Each row is a point. The last column is the point's height on a tilted bowl or saddle (a function of degree 2), plus a little noise. Along how many of its main directions does it bend up, bend down or stay straight?

Points, 18 rows:
[[ 35 -35 -23  51]
 [ 21  31  -2 -21]
 [-30  18  12  10]
 [-43  38 -18 -35]
 [  6 -13  -1  -5]
 [ 25   0 -27   1]
 [-14  -4   2  -6]
 [ -3  21   7  -7]
 [  5 -49 -26  60]
 [-19 -40 -31  27]
 [-12 -26 -19   8]
 [  7  60   8   8]
 [ 13   5   2 -15]
 [-49 -14   0  -8]
 [ 12  -1  10 -13]
 [ 57   2   9 -39]
 [-45  12  24  34]
 [  1  39  12   4]]
Directions: 1 up, 1 down, 1 straight

Points (15 x 4):
[[  2  10  23  17]
 [ -1   9   4   5]
 [ 18  31 -32   0]
 [  4  27   9  17]
 [ 16 -45  30  22]
 [-27  -4 -13  -4]
 [  7  16  60  60]
 [ 21  -7  26  17]
 [-41 -15  38 -15]
 [-28 -44  -9 -25]
 [-24 -13 -21  -6]
 [-22 -27  18 -14]
 [ -9  18 -44  17]
 [-24  17  10  14]
 [ -7  15 -12   7]]
Directions: 2 up, 1 down, 0 straight

Points (23 x 5):
[[-16  28 -17  16 -12]
 [ 12 -11 -26  -1  -4]
 [-13 -23  29  21  -1]
 [-53 -53 -13  28   2]
 [ 29  19  15  -4  -4]
 [ 27 -34  18 -45 -27]
 [-11 -31  27  25   0]
 [-21 -24 -15 -19  -2]
 [ 22 -28  -6  10  -4]
 [-52  18 -18   7 -23]
 [ 10  12 -15  35  -9]
 [-18  46 -58 -22 -43]
 [  0 -33  19  23   0]
 [-42  60  24 -40 -60]
 [ 29   3  35 -20 -15]
 [-32  13  14  30 -15]
 [-27  -5   4 -18  -2]
 [-12   8  21  32 -10]
 [ 36 -41 -32 -43 -42]
 [-21 -12  42 -34 -15]
 [-19  10 -22  -7  -8]
 [-18   0  16 -38 -12]
 [-33  35 -55 -39 -54]]
Directions: 0 up, 3 down, 1 straight

Points:
[[-43 -10  37  25  -2   1  39]
 [-24  -8  32   8  18  -1  19]
 [  3  15  20  25  34  21  34]
 [  2   1 -39  -7  29  14  30]
 [ 30  -9 -54 -33  13   5  44]
 [-21 -16 -38  11 -21   4  23]
 [ 21  21  34   0  19   6  21]
 [-18  -4  -3 -11 -18   3   4]
 [-16  -2  -2  17   4  30  24]
 [ -3 -13 -15   1   1  -2   1]
 [ 25   6 -24 -14  39  13  34]
 [ 32 -40 -18 -15  -2  -8  20]
 [  3  36  10 -26 -11   0  18]
 [ -5 -35  10  -6  18  -6  10]
 [ -1  -8  28  11  -5  -7   7]
 [ 28   9   1  10 -17   9  12]
 [ -9   7  -5 -19  -9  46  36]
 [  7  14  19   1   2 -10   4]
 [-19   1  32 -21 -13  26  27]
 [ 10   8   8  -1  41   9  22]
 [-14  12   3  -5  31  15  21]
 [  1  23  -6   4  13 -19   9]
 [ 13  -8  60  -3  17 -15  29]
 [  7  26 -12  -4   4  22  20]
 [ 11 -20  -7   7  46 -10  26]
 [ -5  -7 -13  17  19   4  12]
 [-44   8 -31  36  -6 -59  60]
 [-40 -25 -15   3  29  20  41]
 [ -9   6 -20  37  12 -25  24]
 [ 41  19   8  22 -28  -1  31]
 [-12 -29  -1  -7 -24   9  12]
 [-14 -55   2 -11   8  -1  25]
 [ 19  -5  -3   3 -13   6   4]
 [ 24  26 -15   6  21  28  34]
 [ 22  17 -25 -16  17  32  36]
 [ -1   8  15  23 -12  24  22]
 [-24 -15 -14 -31  13  25  28]
 [  2  13 -22 -13 -21   3   9]
 [ 14 -18  -5  25   2 -10   9]
 [  6 -39 -22 -16  37  12  36]]
Directions: 6 up, 0 down, 0 straight
